Rows are points. The ring and each string are closed loops that go straight from each point to the next, and from the last back to the first. Before rounding, they use only three directions, however many columns there are. How many times does the string pass through the ring? Passing back the other way cancels.

Ring:
[[ 0.31  0.37  0.16]
 [-0.03  0.45  0.54]
 [-0.21  0.08  0.72]
 [-0.12 -0.41  0.35]
 [ 0.12 -0.49  0.02]
 [ 0.47 -0.12 -0.12]]
String:
[[ 0.34  0.64  0.05]
 [ 0.00  0.60  0.11]
 [ 0.14  0.76  0.51]
 [ 0.24  0.44  0.68]
 [ 0.16  0.15  0.48]
 [-0.30  0.27  0.16]
 [-0.31  0.66  0.47]
 [ 0.04  0.67  0.63]
 [-0.10  0.71  0.30]
 [-0.06  0.54  0.07]
 [ 0.55  0.52  0.25]
 [ 0.53  0.21  0.26]
 [ 0.16  0.03  0.23]
 [ 0.03  0.17 -0.08]
 [ 0.31  0.32 -0.15]
 [ 0.80  0.44  0.16]]
Times through: 2

Ring:
[[ 0.40  0.17  0.00 -0.70 -0.59 -0.58  0.12  0.32 -0.04]
 [ 0.08  0.56  0.20 -0.77 -0.64 -0.46 -0.10  0.29 -0.13]
 [-0.29  0.72  0.39 -0.59 -0.47 -0.18 -0.26  0.11 -0.10]
 [-0.51  0.56  0.46 -0.20 -0.19  0.09 -0.28 -0.12  0.07]
 [-0.51  0.05  0.39  0.35  0.19  0.30 -0.10 -0.37  0.35]
 [-0.33 -0.38  0.24  0.57  0.40  0.38  0.08 -0.45  0.48]
 [-0.02 -0.74  0.03  0.51  0.47  0.34  0.26 -0.40  0.46]
 [ 0.30 -0.81 -0.13  0.19  0.28  0.12  0.36 -0.20  0.34]
 [ 0.52 -0.56 -0.18 -0.21 -0.09 -0.24  0.36  0.06  0.18]
 [ 0.53 -0.16 -0.11 -0.53 -0.42 -0.51  0.26  0.25  0.05]]
String:
[[-0.74 -0.06  0.43  0.38  0.52  0.81 -0.22 -0.56  0.25]
 [-0.42 -0.13  0.27  0.03  0.35  0.62 -0.12 -0.36  0.10]
 [-0.12 -0.13  0.17 -0.04  0.08  0.18  0.02 -0.17  0.16]
 [ 0.04 -0.53  0.09  0.65  0.16 -0.14  0.32 -0.28  0.64]
 [ 0.05 -0.92  0.00  0.86  0.49  0.16  0.40 -0.45  0.71]
 [ 0.11 -1.24 -0.12  0.80  0.76  0.51  0.44 -0.54  0.61]
 [ 0.06 -0.77 -0.06  0.11  0.50  0.55  0.20 -0.34  0.19]
 [ 0.08 -0.39  0.02 -0.07  0.15  0.19  0.14 -0.15  0.15]
 [ 0.27 -0.41 -0.01  0.16 -0.07 -0.30  0.31 -0.05  0.40]
 [ 0.58 -0.72 -0.20  0.14 -0.08 -0.44  0.50  0.02  0.43]
 [ 0.81 -0.78 -0.34 -0.18 -0.17 -0.50  0.54  0.16  0.27]
 [ 0.62 -0.43 -0.24 -0.68 -0.21 -0.22  0.29  0.21 -0.10]
 [ 0.30 -0.11 -0.04 -0.67 -0.22 -0.08  0.09  0.14 -0.13]
 [ 0.12 -0.04  0.08 -0.31 -0.18 -0.13  0.08  0.03  0.08]
 [ 0.33 -0.03  0.04 -0.17 -0.43 -0.61  0.23  0.16  0.27]
 [ 0.19  0.02  0.09 -0.19 -0.35 -0.44  0.15  0.10  0.22]
 [ 0.01  0.26  0.16 -0.60 -0.32 -0.11 -0.07  0.11 -0.10]
 [-0.13  0.83  0.29 -1.21 -0.61 -0.11 -0.35  0.30 -0.47]
 [-0.17  1.10  0.40 -1.08 -0.86 -0.47 -0.35  0.37 -0.32]
 [-0.15  0.89  0.41 -0.52 -0.79 -0.67 -0.18  0.26  0.05]
 [-0.13  0.48  0.33 -0.15 -0.49 -0.48 -0.05  0.08  0.23]
 [-0.13  0.17  0.24 -0.13 -0.20 -0.13 -0.02 -0.04  0.17]
 [-0.26  0.20  0.28 -0.25 -0.07  0.15 -0.13 -0.11  0.04]
 [-0.13  0.09  0.26  0.16 -0.17 -0.24  0.06 -0.10  0.37]
 [-0.49  0.21  0.45  0.46 -0.01 -0.03 -0.07 -0.29  0.48]
 [-0.73  0.10  0.52  0.67  0.29  0.36 -0.14 -0.50  0.52]]
Times through: 2

Ring:
[[ 0.30 -0.13 -0.19 -0.09  0.45 -0.15 -0.50  0.62  0.34  0.24 -0.13  0.20
  -0.14  0.32]
 [ 0.18 -0.31 -0.48 -0.57  0.55 -0.14 -0.82  0.43  0.07  0.45 -0.07  0.05
  -0.38  0.44]
 [ 0.11 -0.16 -0.17 -0.65  0.37  0.10 -0.59 -0.20 -0.25  0.32 -0.15  0.28
  -0.13  0.25]
 [ 0.06  0.13  0.18 -0.44  0.16  0.25 -0.12 -0.53 -0.30  0.07 -0.20  0.59
   0.21  0.15]
 [ 0.04  0.43  0.45 -0.03  0.01  0.30  0.38 -0.52 -0.11 -0.21 -0.23  0.84
   0.53  0.12]
 [ 0.19  0.49  0.59  0.35  0.00  0.22  0.49 -0.19  0.18 -0.30 -0.26  0.85
   0.62  0.04]
 [ 0.36  0.18  0.30  0.34  0.22  0.01  0.02  0.37  0.39 -0.06 -0.23  0.51
   0.29  0.07]]
String, 28 rows:
[[ 0.35 -0.24 -0.01 -0.35  0.38  0.04 -0.69  0.06 -0.05  0.32 -0.22  0.20
  -0.11  0.04]
 [ 0.18 -0.09 -0.11 -0.39  0.36  0.03 -0.47  0.06 -0.03  0.24 -0.15  0.30
  -0.07  0.26]
 [-0.05 -0.11 -0.50 -0.69  0.47 -0.07 -0.53  0.17 -0.05  0.33 -0.02  0.24
  -0.27  0.62]
 [ 0.04 -0.27 -0.41 -0.89  0.46  0.04 -0.79 -0.14 -0.31  0.45 -0.09  0.17
  -0.32  0.40]
 [ 0.23 -0.23  0.08 -0.69  0.29  0.25 -0.70 -0.56 -0.47  0.35 -0.25  0.30
  -0.05 -0.05]
 [ 0.31 -0.05  0.38 -0.32  0.16  0.29 -0.38 -0.55 -0.32  0.15 -0.31  0.48
   0.21 -0.19]
 [ 0.17  0.07  0.18 -0.28  0.21  0.18 -0.20 -0.27 -0.13  0.09 -0.21  0.50
   0.17  0.11]
 [-0.16  0.17 -0.24 -0.59  0.29  0.09 -0.09 -0.20 -0.16  0.11 -0.05  0.52
   0.03  0.59]
 [-0.15  0.26 -0.05 -0.50  0.20  0.18  0.07 -0.39 -0.21  0.02 -0.09  0.64
   0.18  0.48]
 [-0.07  0.27  0.03 -0.34  0.19  0.15  0.10 -0.28 -0.11 -0.02 -0.12  0.64
   0.23  0.41]
 [-0.15  0.52  0.30 -0.22  0.01  0.30  0.49 -0.63 -0.20 -0.22 -0.16  0.90
   0.51  0.34]
 [-0.03  0.63  0.64  0.07 -0.11  0.39  0.70 -0.74 -0.16 -0.37 -0.25  1.04
   0.74  0.10]
 [ 0.34  0.39  0.86  0.31 -0.08  0.38  0.35 -0.57 -0.06 -0.26 -0.37  0.86
   0.70 -0.31]
 [ 0.18  0.29  0.39  0.07  0.10  0.19  0.18 -0.20  0.05 -0.12 -0.23  0.69
   0.41  0.08]
 [ 0.34  0.37  0.74  0.35 -0.02  0.28  0.33 -0.33  0.08 -0.24 -0.34  0.80
   0.63 -0.20]
 [ 0.29  0.62  0.88  0.65 -0.11  0.28  0.74 -0.24  0.26 -0.46 -0.33  0.99
   0.84 -0.14]
 [ 0.29  0.62  0.78  0.72 -0.06  0.20  0.74 -0.01  0.40 -0.45 -0.30  0.95
   0.79 -0.05]
 [ 0.46  0.38  0.80  0.64  0.00  0.20  0.36 -0.01  0.32 -0.29 -0.36  0.77
   0.66 -0.26]
 [ 0.38  0.19  0.48  0.28  0.14  0.13  0.04  0.04  0.21 -0.09 -0.29  0.59
   0.39 -0.09]
 [ 0.18  0.13  0.08 -0.06  0.26  0.04 -0.10  0.13  0.15  0.04 -0.17  0.48
   0.16  0.24]
 [ 0.10  0.14 -0.21 -0.01  0.38 -0.15 -0.08  0.60  0.41  0.06 -0.06  0.40
   0.02  0.55]
 [ 0.10  0.09 -0.16 -0.18  0.35 -0.06 -0.18  0.32  0.21  0.11 -0.09  0.40
   0.01  0.45]
 [ 0.30  0.02  0.13 -0.02  0.29  0.03 -0.26  0.20  0.17  0.10 -0.20  0.40
   0.11  0.12]
 [ 0.51 -0.17  0.14  0.10  0.37 -0.05 -0.54  0.45  0.29  0.21 -0.25  0.22
   0.00 -0.05]
 [ 0.28 -0.32 -0.53 -0.31  0.62 -0.29 -0.82  0.89  0.38  0.43 -0.05 -0.02
  -0.42  0.49]
 [ 0.10 -0.31 -0.75 -0.56  0.66 -0.30 -0.82  0.82  0.28  0.47  0.02 -0.03
  -0.51  0.71]
 [ 0.10 -0.41 -0.83 -0.71  0.71 -0.30 -1.00  0.78  0.19  0.57  0.03 -0.11
  -0.62  0.71]
 [ 0.17 -0.49 -0.74 -0.78  0.69 -0.24 -1.12  0.60  0.06  0.62 -0.02 -0.13
  -0.62  0.56]]
Times through: 2
